Each row is a point. Two turns around zero, p and q, are shown by what they do to some points. Where does a point land after both, in the order given? Backwards means that the second turn is done in reverse. Each puzzle has new turns, and all numbers are rounded.

Turn p:
1.6; 1.7; 2.4 -> 2.9; 1.6; -0.6
-6.9; 2.1; 2.3 -> -4.2; 4.9; -3.9
-2.6; -0.2; -3.1 -> -3.4; -1.8; -1.3
3.5; -0.5; -4.5 -> 1.2; -5.5; 0.9
3.1; -4.3; 4.3 -> 2.5; 2.6; 5.8
1.3; 1.2; -1.5 -> 1.0; -1.9; -0.9
Turn q:
-0.3; -1.8; 3.6 -> -0.1; 3.8; 1.5
-5.3; 0.4; -5.3 -> -5.5; -3.5; -3.8
2.5; -0.1; 3.7 -> 3.0; 2.7; 1.8
4.6; -3.6; 0.8 -> 1.6; -0.1; 5.7
0.3; 1.0; 1.4 -> 1.3; 1.1; -0.5
-1.8; 4.2; -4.3 -> -0.3; -4.1; -4.7
Where do these land?
q, then p backwards: 1.2; 1.5; 1.5 -> 1.5; 1.3; 1.5
q, then p: -0.4; 2.8; 1.6 -> 1.2; -2.9; -0.9
q, then p: 2.2; 6.2; -1.3 -> 1.6; -5.4; 3.6
q, then p: 0.9; -3.4; -0.3 -> 0.0; 3.5; 0.1
p, then q: -3.9; -7.1; -1.5 -> -3.3; 6.6; -3.6

Turn p:
-1.4; 2.0; 3.6; -0.4 -> 1.8; -0.5; 2.4; -3.1
3.0; -1.2; -2.0; -4.7 -> 0.2; -2.6; -5.4; 0.1
-1.3; -0.2; -5.3; 2.4 -> 0.0; 3.2; -0.6; 5.0
-1.1; 5.4; 3.9; 2.8 -> 3.1; -1.3; 6.4; -1.1
1.9; -5.2; 0.3; 0.4 -> -5.1; 0.0; -2.0; -0.7
-4.2; 3.6; 3.6; -0.8 -> 4.3; 1.4; 3.2; -3.7
3.0; -4.4; -4.0; 0.3 -> -4.3; 0.0; -3.9; 3.3
Turn q:
0.5; 4.2; -6.2; 0.1 -> -4.4; -4.4; -4.2; -0.3
3.2; 1.6; 2.6; 0.1 -> -2.8; 2.9; 1.8; -0.5
-1.5; -6.9; 3.5; -2.5 -> 6.1; 1.2; 4.5; 3.2
1.3; 1.5; -2.5; 3.5 -> -2.2; -2.1; -0.6; -3.6
-3.6; -0.5; 2.5; -1.2 -> 3.4; 2.4; -1.5; 1.2
Where do these land?
p, then q: 1.4; 1.2; -4.0; 1.1 -> 0.0; -1.2; 0.6; -4.3
q, then p: -1.4; -3.6; -0.9; -0.8 -> -3.4; -2.1; 0.3; 0.0
q, then p: -4.3; -0.2; -1.4; 1.3 -> -1.3; -1.6; -3.3; 2.6
p, then q: 1.4; 5.4; -2.5; 2.0 -> -0.3; 1.2; 4.5; -4.4
q, then p: 1.7; 1.0; -3.6; 1.5 -> -1.0; 3.1; -2.3; -1.7
p, then q: 0.6; -3.3; 3.5; -6.4 -> 0.0; -4.4; -0.9; 6.6
p, then q: 0.5; -0.5; 8.8; 1.3 -> 3.8; 4.4; 1.1; 6.7

Turn p:
-0.2; -1.8; 1.1; -1.3; -1.7; 1.2; 2.5; 3.7 -> 1.1; 0.2; 2.4; -2.0; 3.3; 2.1; -1.3; 1.6
-1.9; -3.8; -0.6; -1.0; -2.7; -3.1; -3.9; -0.5 -> 1.8; 4.0; 3.7; 2.8; -2.0; 1.0; 0.9; -2.2
2.1; -2.7; -3.1; 2.8; -1.2; 3.7; 2.2; -7.3 -> 6.7; -1.6; -6.0; -0.9; -1.0; -0.3; 2.0; -3.6
1.3; -3.8; 0.8; 1.0; 4.0; 2.0; -1.1; 0.8 -> 2.9; -1.4; 1.9; -2.3; -2.2; -3.3; -1.7; 1.2
3.2; 1.1; 5.0; 1.7; -1.0; -0.5; -4.7; -4.4 -> 1.8; -0.3; -2.6; 6.8; -3.6; -1.3; -0.6; 3.1
1.3; 4.3; -3.6; 2.7; 0.7; -1.3; 4.3; 2.8 -> -4.5; -2.6; -2.4; -2.2; 3.4; 0.2; -2.9; -3.3
-0.5; 3.0; -1.1; -3.8; 0.8; -0.5; -4.5; 4.2 -> -4.9; -2.1; 5.0; 1.0; -1.9; 1.6; 1.5; 1.0
2.3; -4.4; 8.2; -1.1; -2.4; -0.9; 2.0; 5.6 -> 3.4; 2.0; 4.6; 1.8; 5.1; 0.3; -5.1; 6.6
-5.3; 3.7; 2.4; -0.2; -0.7; 4.3; -3.0; 0.1 -> -2.7; 1.4; -1.5; -1.7; -4.4; 4.2; 1.7; 4.6
-1.8; 3.2; -1.8; -3.9; 1.1; -0.4; -0.1; -2.9 -> -2.8; -0.2; -1.0; 0.1; -0.1; -0.4; 5.7; -0.5
-0.6; 1.2; -7.3; 3.0; 2.9; -4.4; 6.3; -2.1 -> -2.8; 0.5; -4.0; -3.6; 3.5; -3.9; 0.0; -8.5
Turn q:
-3.2; -2.3; 6.5; -5.4; 2.1; 4.3; -5.4; 1.3 -> 3.6; 2.3; 0.7; 2.2; 9.1; -2.7; 3.6; -3.8
-2.5; 0.8; 1.0; -1.0; -1.4; -0.9; 2.4; 0.3 -> 1.8; -2.0; -2.5; -0.2; -0.8; 0.2; 0.0; -1.8
0.2; -1.7; -5.9; -1.1; -2.2; 3.2; -1.9; 1.4 -> -3.0; 1.8; 0.0; -3.7; 2.3; 5.2; 0.7; 0.7
-4.2; 2.1; -1.7; 4.3; 2.3; -4.8; 2.1; 2.2 -> 5.6; 0.8; -2.2; 0.4; -5.4; 1.6; -1.6; 3.0
5.9; 1.9; -1.4; -5.8; -4.1; 2.7; -1.5; -4.8 -> -7.5; -3.5; 3.0; -4.2; 1.8; -2.1; 4.0; -2.3
0.4; -0.7; -0.2; 2.9; -1.8; 2.5; -0.7; -6.1 -> -1.5; -0.3; 4.9; -2.6; -0.5; -0.7; -3.8; -2.9
3.6; 4.0; -1.2; 1.2; -3.5; -4.0; -1.3; 0.8 -> -1.6; -4.1; 2.5; 0.8; -4.0; 1.7; 3.1; 2.7
0.8; -5.3; 1.7; 0.7; 2.7; -2.4; 0.8; -2.0 -> -1.2; 4.5; -0.2; 3.3; -1.9; -2.3; -1.6; -2.4
-2.5; 5.3; -2.6; 3.0; 4.4; -2.8; 2.2; 4.6 -> 5.2; -0.3; -3.4; -0.9; -3.2; 0.4; -0.4; 7.3
1.4; -4.1; 3.8; 1.2; 1.4; 2.1; 3.3; 2.2 -> -1.4; 0.8; -2.6; 4.8; 2.6; -1.2; -4.0; -0.6
Where do these land?
q, then p: -4.2; 2.5; -0.1; -0.5; -6.2; 5.5; 2.3; 2.1 -> 6.1; -3.2; 3.2; -3.1; -3.2; -3.2; 3.7; -0.1
q, then p: -1.4; 4.4; 1.0; 3.1; 1.2; -3.8; -2.7; 0.7 -> 2.2; -1.9; 1.1; 2.7; 3.9; 1.3; -4.4; 1.6
p, then q: 0.9; 7.2; 2.3; -0.8; 2.8; -4.8; 1.6; -0.7 -> 6.7; 3.7; -2.4; -1.2; -3.9; 3.0; -1.3; 0.7
q, then p backwards: 3.2; -8.8; -1.1; -0.4; -4.7; 2.0; -1.2; -4.2 -> -3.5; 3.2; -5.6; 1.1; -2.6; -7.1; -1.1; 4.7
q, then p backwards: -0.5; -1.5; 0.2; -0.3; -2.1; 4.3; 0.8; 3.8 -> 1.7; 2.5; 0.3; 0.4; -3.8; 0.1; 3.8; 1.5
p, then q: 2.6; 5.5; -0.7; 0.5; 3.7; -0.8; -1.8; 0.2 -> 2.7; 3.1; -1.0; 0.6; -2.3; 4.2; -0.9; -3.6
q, then p: -1.7; 2.8; 3.1; 1.3; 5.8; 0.1; -0.2; -1.6 -> -2.3; -1.2; 2.4; 5.1; 2.0; -2.7; -2.6; -1.1
p, then q: -0.5; -2.4; 2.0; -0.8; -3.3; 1.8; 2.0; 4.3 -> -0.1; 0.4; 0.5; 1.4; 5.5; -2.6; 1.0; 2.7
p, then q: 0.3; -0.9; -2.8; 2.3; 1.6; -1.6; 2.3; -1.0 -> -0.7; 1.6; 1.3; -2.2; -2.7; -1.8; 1.9; -1.4
q, then p: 1.2; -8.7; -3.8; -4.3; 1.1; -2.7; -3.1; -3.5 -> -5.7; 2.0; -8.4; -0.5; 0.9; 2.6; 4.9; 1.3
